Each row is a point. Each copy is the shape, with its points in the same order, stretched, turned, moved and blurred by noise. Some copies are also mirrored. Which?

Shape:
[[-19 -17]
 [-11  15]
 [-29  34]
 [ 14 -38]
 [-31 -15]
 [  5  25]
 [ 13 -17]
 [ 15  -6]]
Copy 1 (8 x 2):
[[-24  10]
 [ -3  31]
 [-10  60]
 [ -9 -37]
 [-33  19]
 [  9  27]
 [  1 -24]
 [  6 -11]]
Copy 1 is: only turned
Copy 2:
[[ -4 -36]
 [-21  -2]
 [-47  10]
 [ 28 -43]
 [-11 -39]
 [-13  16]
 [ 19 -23]
 [  9 -12]]
Copy 2 is: only turned
Copy 3:
[[-10 -26]
 [-29  -5]
 [-58  -9]
 [ 36  -7]
 [-26 -37]
 [-23  13]
 [ 21   0]
 [ 13   7]]
Copy 3 is: only turned
Copy 4:
[[-23  21]
 [  5  16]
 [ 16  34]
 [-33 -12]
 [-24  32]
 [ 15   2]
 [-17 -11]
 [ -7 -12]]
Copy 4 is: only turned

Shape (10 x 4):
[[ 26  12 -32   3]
 [ -1  12  -4  25]
 [ -5  36 -11 -25]
 [ 14 -10  24 -38]
 [ 24 -15 -20 -19]
 [-18  16   4  25]
 [ 11 -18   0 -18]
 [-16  25 -14  -2]
 [ -7  24 -16 -11]
 [-29  35 -28 -20]]
Copy 1 (10 x 4):
[[ -5 -12 -36  10]
 [-19  22  -5  15]
 [ 17  22 -11 -10]
 [ -1 -39   6 -47]
 [  0 -49 -22 -11]
 [-13  36   8  14]
 [ -3 -40  -1 -20]
 [  8  26  -3   9]
 [ 11  15  -8   1]
 [ 29  30   0   8]]
Copy 1 is: mirrored
Copy 2 (10 x 4):
[[ 37 -60  -7  -8]
 [ 31  -3  -4   6]
 [ 24 -29  26 -23]
 [-20 -11   5 -16]
 [  4 -58  -1  -4]
 [ 28  18   5  12]
 [ -6 -24   1   2]
 [ 27 -14  23  -1]
 [ 24 -27  21  -8]
 [ 26 -27  44  -8]]
Copy 2 is: mirrored

Shape:
[[ -5  -9  44  13  23  11]
 [ -3   3 -20  21  14 -38]
 [ -6  -7  -6  25  -4   8]
 [ -3   5  32  28 -12   6]
 [ -6  25 -22  29 -14   6]
 [  6  -9   1 -26  -1  14]
 [-15  36 -13  23 -17 -17]
 [-13  -1  -2 -14  13  12]
 [ 12  35  15  10   7  15]
 [ 18   3  -7  15  15 -60]]
Copy 1, 10 rows:
[[  2  12  24   8 -41 -14]
 [ 17 -34  -8   9  19 -21]
 [ 10  -8  10 -15  -4   3]
 [ 13  10  35   3  -9  -3]
 [ 37  -5  -7  -6  14   8]
 [-20  19  -6 -21  -4 -10]
 [ 35  -3  -3  13  27   4]
 [ -7  12 -10  -5 -10  -3]
 [ 33  24   1   1  -7 -15]
 [ 13 -33   1  11  27 -38]]
Copy 1 is: mirrored
Copy 2:
[[ 13   7  53 -39 -12  -9]
 [ 27 -18 -25 -14 -24  -8]
 [ 17 -15  10   2   4   9]
 [  0   4  34 -16 -15  20]
 [ 16  -7 -24   7  16  31]
 [  7  25  15  23  16 -16]
 [  1  -2 -35  -2   1  30]
 [ 10  11   6   0  20 -17]
 [ 25  25   2 -12   9  22]
 [ 30  -5 -20 -15 -53 -13]]
Copy 2 is: mirrored
Copy 3, 10 rows:
[[-20 -39   4  31  29  -7]
 [ -6 -16 -44  -8  -8  33]
 [ -1   2 -18  26   6  24]
 [-38  -4  -9  26  22   7]
 [ -6  15  -8   7  15  42]
 [ 21   9  11  11   0 -10]
 [-25   8 -32 -10  20  38]
 [ 23  -8   4  16  22   5]
 [-14 -15  20   2  25  19]
 [-26 -23 -52 -15 -25  15]]
Copy 3 is: mirrored

Shape (11 x 8):
[[-20 -28   0  -7 -41  21  -4  27]
 [ -8   2 -16   5   8 -20 -15 -23]
 [ -9  12  -7 -12   4 -11  15 -16]
 [-33  -9  -8 -23   5 -32  16 -12]
 [  9   3  14 -32  -3  20 -17  12]
 [ -7 -37  -7  -2 -16  43   9  26]
 [  8  -3  25 -17  19 -18  -6  17]
 [  2   8   9 -12  14 -20  -6 -26]
 [  2 -24   6  -1 -39  16  17  23]
 [-48  14   4   7   3 -12  16 -10]
 [-12  19 -12 -11   2  -1   2  27]]
Copy 1 (11 x 8):
[[  3  -3  44 -11  32  10   5  60]
 [  4  18 -20  -2 -26  -9 -17  -6]
 [  6  -9 -24   7 -17   1  18  -3]
 [ 22  -8 -39  23 -20 -26  18  33]
 [-24  -2  13 -19  40 -24  16  -9]
 [-15 -30  22  -8  45  33  -7  50]
 [ 15 -30  -6  -5  28 -42  -2 -20]
 [ -9  -3 -23   9 -24 -24   4 -25]
 [  6 -33  40 -16  24  11  15  45]
 [ 39  -6 -13  47  -8  10  14  11]
 [ 32   1 -17 -19  33   8  13   0]]
Copy 1 is: only turned
Copy 2:
[[-19  -6  31  17  -4  22  -6  37]
 [ -1 -27  -8   1  -5  26  -6 -29]
 [ 15 -17  -1 -19 -16  23   7  -5]
 [  1 -25   5 -43  -4  37   4  -6]
 [ -4  22   4  22 -22  33 -12 -17]
 [ -1  -2  11  24   0  31  -3  56]
 [-30  19 -11  -9   9  21  -2 -22]
 [  6   3  -5  -7  -4  24   2 -39]
 [-16  -4  24  19  -5  11  15  43]
 [ 22 -24  10 -39   8   6 -12  -3]
 [  2  -8   2 -14 -41  11 -30   1]]
Copy 2 is: mirrored
Copy 3:
[[-54 -33 -24  -3   0  -9 -26  10]
 [ 17  24  -2   2  -3 -15   3 -21]
 [-15  16  11   3  -3  -4  26 -24]
 [-16  20  19 -18  -6 -30  29 -29]
 [ -8  -8 -39 -16   2   4  20  -1]
 [-36 -46 -22   8  29  -3 -24  18]
 [  8   6  -3 -44  -4 -13  33   6]
 [ 19  20   3 -10 -20 -17  33 -20]
 [-55 -43  -7  -6  -8  12 -16  15]
 [-27  27   8  10 -10 -26  21 -10]
 [-31  19 -17  -7  24  11  11  -2]]
Copy 3 is: mirrored
